Each row is a point. Each copy is the shape, with its points in the same order, turned, moved and blurred by noise. Is it also mirrored, or only turned?
In the rows, zero is written as 128.

Shape (6 x 2):
[[103 109]
 [109 131]
 [ 65 186]
 [139 142]
 [138 148]
 [197  93]]
Copy 1 (6 x 2):
[[ 87  88]
 [ 89 107]
 [ 31 157]
 [117 128]
 [104 141]
 [182 104]]
Copy 1 is: only turned
Copy 2 (6 x 2):
[[106 125]
 [126 132]
 [140 203]
 [154 117]
 [157 123]
 [155  42]]
Copy 2 is: only turned
Copy 3 (6 x 2):
[[101 121]
 [119 103]
 [107  37]
 [147 107]
 [150 103]
 [178 177]]
Copy 3 is: mirrored

Shape (10 x 4):
[[123 118 204 108]
 [114 131 138  99]
 [ 85  85 160 127]
 [106 119 158  98]
 [110 126 124 177]
 [ 92 113 102 146]
 [ 83  77 177 109]
 [ 70 137 112 205]
 [206 177 173  60]
 [ 73 159 132 144]]
Copy 1 (10 x 4):
[[113 119 183  93]
 [111 132 127 119]
 [ 98  77 143 132]
 [105 123 141 107]
 [151 104 133 173]
 [123 101 105 161]
 [ 89  73 150 106]
 [139  91 136 225]
 [158 205 148  52]
 [105 137 144 189]]
Copy 1 is: only turned
Copy 2 (10 x 4):
[[131 155 210 120]
 [126 139 142 101]
 [ 80 123 177 114]
 [107 144 164  97]
 [ 95 122 123 170]
 [ 86 112 116 130]
 [ 83 120 202 102]
 [ 58 134 103 184]
 [231 179 159  94]
 [ 87 171 120 137]]
Copy 2 is: only turned
Copy 3 (10 x 4):
[[ 72  85 178 147]
 [ 94 139 135 137]
 [ 99  80 132 103]
 [ 79 123 142 133]
 [132 129 164  68]
 [132 141 113  90]
 [ 86  64 125 126]
 [129 132 167  25]
 [ 98 177 196 226]
 [ 86 152 155  71]]
Copy 3 is: mirrored
Copy 4 (10 x 4):
[[ 91 158 181 125]
 [105 143 119 108]
 [ 83 131 130 154]
 [ 91 147 149 112]
 [149 152  92 169]
 [118 131  84 156]
 [ 62 120 155 147]
 [131 162  52 194]
 [155 191 182  33]
 [101 179  81 145]]
Copy 4 is: only turned

Shape (14 x 8):
[[184 125 178  71 180 168 120 116]
 [103 117 160 157 172  72 156  72]
 [ 99 112 133  65 184 128  89 131]
 [138 196 148  93 114  85 151 155]
 [ 95  93 153 166 143 155 149 171]
 [136 136 144  86 100 183  63  62]
 [116 149 113 120 161  78 155 170]
 [199 117 162 142 130 171 141  89]
 [145 195  94 141 189 163 122 128]
 [142 176  68 162  70  78 142  94]
 [156 130 103  82 108  97  68  66]
 [156 184 180 100 117  85 127 111]
 [130 132  91 133 161  82  61  99]
 [118 159 127  67 164 135  53 162]]
Copy 1 (14 x 8):
[[203 129 141 112 165 207  98 144]
 [128 106 144 143 179 102 126  50]
 [166 149  73 119 124 159  67 103]
 [139 178 163  78 132 101 136 147]
 [ 86 104 114 176 113 160 128 136]
 [166  69 121  34 111 208 105 115]
 [126 162  99 131 145  92 130 138]
 [164  65 152 107 185 190 142 148]
 [104 129 107  78 200 145  85 173]
 [103  81 110  43 147  69 184 132]
 [196  80  92  34 128 124 117 102]
 [168 150 181  72 144 109 121 118]
 [147  83  78  80 147  90  74 111]
 [162 157  94  80 104 139  39 152]]
Copy 1 is: mirrored
Copy 2 (14 x 8):
[[227 144 173 119 138 166  86 132]
 [119 167 151 156 157 107 144  51]
 [166 154 157  69 167  98 106 147]
 [149 181 201 152  86 105 161 160]
 [ 88 129 170 137 189 161 130 148]
 [165 106 132  63  63 159  81 113]
 [119 178 167 152 163  89 180 167]
 [181 133 132 157 117 207 123 107]
 [139 213 110 145 129 144  90 164]
 [104 166  92 160  62 124 200 135]
 [182 120 107  99  78  93 139 112]
 [171 154 199 164  79 118 123 118]
 [138 137  86 123 124  69 119 128]
 [162 150 161  94 133  83  84 196]]
Copy 2 is: only turned
Copy 3 (14 x 8):
[[134 108 216 136 100 189 108 178]
 [ 86 120 176 192 119  78 103  88]
 [ 59 113 133 148  94 171 104 178]
 [117 164 163  84  95  94 155 162]
 [110  47 117 138 152 110 126 132]
 [115 161 141 110 105 219  63  92]
 [ 96 130 134 149 106  84 167 171]
 [192 111 192 144 134 168 107 109]
 [ 98 156 171 151 178 159 171 157]
 [150 208 117 138 122  94 169  69]
 [120 196 122 158  62 173 103 113]
 [128 166 189  92  94 104 102 150]
 [ 98 185 121 189 109 142  94 142]
 [ 76 151 116 118 108 180 111 205]]
Copy 3 is: mirrored
Copy 4 (14 x 8):
[[175 122 142 120 174 210 112  80]
 [168  60 159 179 118  86 148  95]
 [113  66 106 136 179 157  86 110]
 [194 138  91 159 107 125  81 157]
 [125 105 124 165 169 138 194 170]
 [ 79 140 119 122  93 194 112  63]
 [172 103 104 154 164  87 104 163]
 [164 163 168 120 128 167 170  83]
 [146 175  98 177 191 111 117  80]
 [136 172 115 132  71  39 116 125]
 [101 123 144  97  94 122  64  80]
 [191 130 133 163  88 146  80 123]
 [ 92 112 161 148 148  86  71  99]
 [103 120  98 153 178 170  49 129]]
Copy 4 is: mirrored
